Each wall is flat, endless, passes through zero and stands at right angles to its row. A trip goes straight from one point to another. Which walls does it cross, in order?
(in the rows, 128 means zero)

Walls:
(1): [155 107 169]
(2): [75 99 96]
(3): [147 152 138]
(4): [114 110 139]
(5): [144 103 132]
Trips:
[180 175 144] to [154 140 136] => 5
[102 122 112] to [156 114 176] => 5, 1, 2, 3
[160  93  74] to [143 124 164] => 1, 2, 3, 4

Walls:
(1): [167 149 169  94  93 143]
(2): [ 78  89 154 113  98 149]
(3): [159 115  80  77  63 127]
(4): [128  84 122 120 161 112]
Trips:
[102 109 113 190 157 158] to [130 134 148 118  98 115] => 4, 1, 3
[125 160 125 125 121 124] to [152  90  97 144 124 144] => 1, 4
[130  47 136 150 125  96] to [ 98  79 108 152 139 193] => none
[128 160 100 154 108 190] to [119 125 158 123 167  98] => 3, 1, 4
[117 164 101  99 104 136] to [139  84 149 189  91 122] => 2, 1, 3, 4
[118 144 111 134 148 134] to [163 155 128  80 146 161] => 1, 3
[112 136 145 124 118  93] to [109 130 149 104 150  82] => 4, 1
[ 75 147 112 169 141 205] to [127 127 122  83 172 115] => 4, 2
[151 182 143 139 170 118] to [ 84 109 145 162 116 151] => 1, 2

Walls:
(1): [160 190 126 107 187 134 120  99]
(2): [119 118 129 143 123 167  55 109]
(3): [111 173  97  93  84 171 122 146]
(4): [134 141 121 129 171  98 158  69]
Trips:
[128 183 199 172 122 120 110  96] to [175 121 114 132 108 138 147 100] => 2
[168 124 119 139 122  58 113 154] to [150 131 141 166 182  95 120 133] => 1
[102 198 156 103 165 113  88 143] to [ 92  92  47  93 143 204 130 158] => 4, 1
[150 133 119 127 122 128 152 161] to [104 145 100 121  99 138 123 150] => 2
[150  82 152 133 160  86 176 122] to [127 196 164 121 112 119 105 114] => 1, 3, 2
[140 168 174 141 125 131 141 159] to [147 165 166  89 130 147 113 143] => 2
[ 96 126 121 147 206 122 157 101] to [ 73 147 160 142  72 119 140  86] => 1, 3, 2

Walls:
(1): [137 143 164 173 126  90 145 139 140  73 167]
(2): [152 165 126 138 122 151 160 118 129 121 169]
(3): [124 167 111 140 142 105 178 159 107  97 137]
(4): [ 77 123  80 120  65 119 132  96 145 123 162]
(5): [119 106 151 186  79 124 126 102 173 104  86]
(6): [184 106 140 178 112 100 145 139 150 135 133]
Trips:
[148 116 141 122 142  93 116 100 127 117 174] to [131 161 156 147  86 142 103 157 165  96 103] => 5, 4
[ 59 146 161 139 131  61 131 104  73 130  86] to [ 86 119  92 119  99 127 116 172 110 114 140] => 5, 1
[106 151  74 138 137 131  94 127 144 123  69] to [140 167  93  84 156 135 108 127 109 120 135] => 3, 5, 4, 2
[137 139  73 101 110 153 129 130 162 114 157] to [159 116 179 165 130 167  63  91  61  47 119] => 3, 1, 5, 4, 2
[114 146 101 107 171 132  51 110 132 169 100] to [151 115 145 114 147 125 135 158 107  98 120] => 3, 1, 6

Walls:
(1): [153  66 136  95 179 139 177 108  68 135 132 106  91 116]
(2): [156 121 106 135  77  55 151 120  77 119 119 132 138 136]
(3): [159  78  86  98 156 155 115 103 136 155 140  99 153  95]
(4): [156  96 122 128  82 137 106 136 113 103 164 100 122 169]
(5): [153  53 135 175 133  98 111 119 172 107 115 198 129 147]
(6): [181 103 125 151 208  93 133 177 148 104 137 151 101 138]
(7): [121 120 157 152 146 125 158 114 124  78 165 154 156 128]
(8): [147 155  90 137 133  88  76 136 174 170 133 146 140 108]
(9): [126  65 130 121  95 112 125 141 121  96 147 122 138 112]
Trips:
[123 199 182 142 136  92 164 115 126  95 158 141 104 151] to [170 159 111 107 146  42 131 143 178 100 112 127  82 120] => 8, 5, 7
[ 88 105 135 190  69 141 142  95 137 124 129 181 159  77] to [111 163 120 131 115 146 165 137 105  92 115  86 125 143] => 5, 4, 9, 1
[128 144 116  96 107  99 144 162  83 155  73 126 123 111] to [111 107 100 101 109 137 194 156 124  73 124 163 105  86] => 8, 9, 7, 6, 5
[145 158 123  92 125 108 174 114 133 182 157 166 134 101] to [118 150  92 140 142 122 101 106 171 133  93 151 164  72] => 1, 2, 5

Walls:
(1): [160 115 127 133 149 125 119 127  84 175  80 161  73 103 181 121 126 114]
(2): [155 117 152 154 127 110 185 182  70 135 141 158 121 131 136 166 126 131]
(3): [102 105 199 131 150 134 147 119  62  56 123  98 171  99 136 147 104 199]
(4): [129 162 134 108 150 183 139  58 122 146 139 113 144 100 154 125 123 131]
(5): [111  94 101  84 102  94 120  84 160 119 159 136 144 163 166 119 122 182]
(6): [115  92 138 135 145  78 105 132 137 176 117 152 154 137 110 173 121 108]
(7): [102 165 107 137 111 123 168  80  99 147 129 124 135 149  90 228 144 116]
Trips:
[ 95 126 140 135 151 138  88 175 133 127 102 128 136 106 124  81 121  89] to [176 147 115 114  86 125 178 135  92  94 147 151 152 109  83 101 127 139] => 6, 1, 3, 2, 7
[176 175 133 148 104 138 175 107  98  99 156 130 124 141 123 159 114 112] to [104 139 166 111  96 155 138 131 135 132 154 158 174 152 141 133 113 173] => 5
[133 122 122 107 145 162 142 135 179 148 175 130  66  87  94 111  84 128] to [169  96 103 112 172 141 153 130  92  86 191  81 112 102  93  84 147 104] => 3, 2
[131 126 151 197 146 140  85 147 110  95  80 142 161 147 166 140 105 151] to [ 38 150 153 173 119  80 124 135 131 165  88 193 175 132 119 164  92 122] => 7, 1
[ 93 166  81 155 142 154 122 147 120 166 162 152 168 122 123 144 129  85] to [135 127 202 162 146 135 103  85 111 167 155 130 165 133 147 154 119 153] => 3, 1, 5

Walls:
(1): [132  94 102 206 121 135 175  95 164  59  87 143 178  69 155 118  99 140
 127 145 131 124 126 171]
(2): [113 142 122 126  90 144 142  64 117 163 119 131 135  92 101 103 130  82
 106 160 128 143 172 166]
(3): [120  76 153 139 144 120 134 137  98 103 140  80 152 130 118 125 115  96
 114 137 182  97 108 132]
(4): [136 123 109 101  71 142  82 168 121 119 132 158  87 178 165  96 207 101
  85  88 199 178 126 137]
(5): [113  95 141 107  93 195 112 146 190 130 181 132 133  76  79 119 128  98
 148 113 119 130 115 106]
(6): [137 140 166  96 158 126 161  81 145 111 187  83 158 134 171 144 114 106
 130 155 133 107 124 169]
(7): [ 98 160 139  53 136 144 118 111 131 152 123 144  95 100 130 116  97 147
 167 157 203 120 111 124]
(8): [166 168 126 125  88 115 104 158 118 107 111 118  92 149 102 103 134 132
 120 120 102 157 119 139]
Trips:
[129  72 131 138 112 172 106 125  98 138 158 179 122 160 108 165  65 156
 121  95 189  96 133 103] to [ 79 144 172  96 121  95 109 121 152 109 130 146 118 120 173 109 132  65
 153 126  94 123 131 161] => 6, 2, 3
[167 100 141 157 101 118  75 165 123 138 158 142 119  73  96  93 116 147
 126  96 139 101 132  80] to [104 108  76 101 129 132 108 110 133  99 107  94 146 123 112  95 117 150
 174 157 125 161 101 164] => 7, 1, 4, 2, 6
[148 153 127 120 161 167 148 159  41  81  81 104 112 134 107 179 114 143
 199 139 154 126 136 144] to [127  96 132 102 163 146 121 164 131 120 100 147 137  90 113  78 150 129
 126 155  89 101  87 100] => 1, 5, 8
[138 124 124  62 124 129 109 127 148 133  93 106 163 153 125 103 145 141
 130 111 146 109  69 128] to [111 139 144 116 179 209 149 190 102 135 180 140 148 129 121 135 106 134
  47  57 109 135  91 206] => 7, 8

Walls:
(1): [157  89 184 123 128 140 112 106 152 164 101 155  88 108 113 209 172 143
 137 123 133  91 158 100  68 105 114 141  69  67 156 132 196 175 186 136
 116 117 146 141 157 147 159  64 128 118 159  99]
(2): [116  98 146  94 100 105 148 128 145 190 162 100 152  91  78 138 125 107
  95 117 129 109 173  49 105 157 145 109 154 125  78  95 136  92 145 105
 141 108 113 132 130  93  82 129 111 135 133  96]
(3): [138 108 135 138  96 128 117 176 153 161 145 133 131 150 140 115  75 129
 152  82 107 180 158 124 156 144  81 120 143 143 131 153 135 128 178 175
 104 117 114  99 137  93 126 202 147 119 141 150]
(4): [128 158  73 109 193 103 103 104 110 109 155  72 138 140 147 129 130  98
 162  87 113 137  64 176 100 119 147 129 139  88 129 101 116 145 177  95
 166  35 180 108 121 143 191 145 104 105 120  86]
(5): [161 115  94 155 142  97 100 178 128 192 113 127 104 183 117 159 122 127
 128  77 101 117 122 132 157  14  65  97 107 115 137 183 179  93 120 115
 101 131 147 110 137  83 125 127 100  92  82 127]
Trips:
[171 152 142  72 116 182 167 148 121 126 115 134  58 131 144 114 117 154
 140  98 102 164 164 122 122 110 134 117 142 160 138 135 100 178 143  94
 117  90 117 117 164 190 166 112 134 123 126 153] to [119 111 160 148 174 103  90 109 139 168 101  96 114 122 133 141 106 141
  97 149 140 152 196 100 159 141 115  89  79  44 159 152 118 168 160  58
  94 153  95 130  70  40 109 100 168  86 112 165] => 4, 5, 2
[156 133 149 114 212 181  86 112 177 114 135 150  75 110 124 150 161  96
 133 137 114 118 191 161 127 139 155 117 155 109 132 144 120 132 115 104
  81 151 119  73 105 133 121 195 162 128 105 118] to [113 103 159  69 109 137 141 126  81 104 141  80 160 130  61 100 133 127
  72  94 167 104 119 140  97 179 149 114 145 133 116 155  69 189 168 150
 131 153 155 129  86 126  91 107 142  94 161 158] => 2, 3, 1
[139 124 124 141 123 138 116 128 115 161 188 110  91 107 126 112  73 130
 174 104 140  97 219 114 114 134  80 130 108 106 172 130 160 155  84  45
 119 119 109 169 113 149 109 142 121 134 145 154] to [109  94 117  77 150 146 110 152 106 159 173 136 146 124 159 120 169 118
 107 113  88 102 143 141 108 125 140 116 163 148 163 115 116 101 188  96
 125 148  78 165 105 162  99 157 133 129 149 132] => 5, 1, 4
[163 126  79 141 136 111 196 113 126  98  93 108 145 109 144 132  92 153
 112  91 103 152 155 114 104 131 108 158  83 109 149 120 198 112  82 194
 120  81 140 125  95 154 120 126 106 106 106 126] to [161 133 117 130 123 155 129 179  64 135 155 151 148 140  96 135 171 134
 140 148 132 121 154  84 158 134 164 169 157 108 138 142 201 114 127 124
 103 164  98 134 170 181  97 112 122 171 104 149] => 4, 3, 2
[148 152  90 120 152  92 132 130  83  49 102 183 116 100 154 118 203 158
 105 151 140 127 151 123 125 144 142 108  53 108 118  97 112 175 135  99
 179 147 170 118 100 136 180  99 127 110 149 160] to [188 100 107  74  96  79 158  90 116  95 122 134 121 121 154 126 104 127
  96 119 126 127 123  72 136 126 141  89 148 105  91 129 203 119 122  62
  87  91 112 136 192  85 122 167  93  65 121  88] => 2, 5, 3
